Rows are points. The last column is the point's height on a tilted bowl or saddle (a function of degree 2), plus a little noise. Count its main directions that bend up, bend down and stay straight.

Points:
[[-13 -60  48]
 [ 20  26  18]
 [  7 -36  37]
 [  6 -35  37]
 [ 22   0  15]
 [ 21   1  15]
 [-23  -1  15]
 [-20 -30  20]
 [ -3 -45  42]
 [  8 -27  31]]
Directions: 1 up, 1 down, 0 straight

Points (18 x 4):
[[ -2 -24   8  33]
 [ 12   1  -9  35]
 [  6  53   4  -4]
 [ 20  30   6  15]
 [ 17 -11 -11  33]
 [ 25   3  21  29]
 [-60  32  -5  47]
 [-26 -24 -11  21]
 [  9 -43  16  17]
 [ 12  33 -26 -12]
 [ 31  23  13  14]
 [-49   1  -8  35]
 [ 25  45  39 -42]
 [ -6  -4 -29  14]
 [  1  -5  58 -58]
 [ 32   0  30  19]
 [-26  11 -21  32]
 [ -9 -28   2  28]]
Directions: 0 up, 2 down, 1 straight

Points (48 x 7):
[[ -3 -25 -14  11  -5   7 -20]
 [ 13   8  16   7  21   2 -14]
 [-19  -3  13  -3   9   9 -13]
 [ -6 -31  11   7  -2 -33  -1]
 [  3 -21  -1   4  -1 -46   7]
 [ -2  11  13  17  37  -6  -9]
 [ 18  10  -2  12 -17 -20 -10]
 [ 10  16   2  14 -10   6 -18]
 [-14 -24   8  -7   7  19 -16]
 [ 16 -15   0  -6  -6  -8 -18]
 [ -7  11 -21   2 -11  -6 -14]
 [ 34 -14 -10  34  16   5  -7]
 [-16  12  11  16  14 -25 -11]
 [ -4  -8 -16 -20  10 -32  -1]
 [ -8   7  -7   0  -2 -40  -1]
 [ 32   7  27  16  19  -3 -13]
 [ -5   2  27 -26  33   9  12]
 [ 27  -7  11   4  -6 -28  -7]
 [ 27  -6  16  42 -44   3   7]
 [  7  -2  11   8   3 -10 -13]
 [-13 -27   7  11  28  13  -6]
 [ 35 -21   0  -7  12   3 -25]
 [  6  -4  -3 -25  30   7   0]
 [  0   7 -26  -6   7   2 -16]
 [  0 -22  37 -13   4  -5  -2]
 [-12   5  -4  -8   3 -34  -4]
 [ 36   9  13  17   2  25 -13]
 [ 28   1 -20   2 -10  12 -16]
 [  9 -17  35 -22  12  15   1]
 [ -2   8  17 -35  -5  13   4]
 [ 12 -29 -21  23  -1  60   5]
 [-11   6   5 -47  -8  -8  17]
 [ 22 -23 -10  14  -3  -1 -25]
 [ 11 -56  -8  24 -23  -3 -51]
 [  6  28  -6  -4  16  10 -26]
 [-22 -12   4  44 -40   8  26]
 [ 19 -29 -39   6  15  -2 -34]
 [ 20 -47 -26   2  -7  26 -60]
 [ -4 -14  10   0 -15 -29  -1]
 [ -1 -22   0  14   2  -4 -15]
 [ 33 -30  -9   0  -2  30 -38]
 [-11  -1  39 -40 -36  -6  24]
 [ 20   0  -3  -9 -20 -19  -8]
 [-23   9 -18  -8 -22   9 -11]
 [  8 -18  29  19  -4  -2 -12]
 [-19  20 -18  -8 -15   8 -18]
 [ 16 -14   5  10  15 -35   0]
 [  5 -17   7 -18 -16   5 -15]]
Directions: 3 up, 1 down, 2 straight
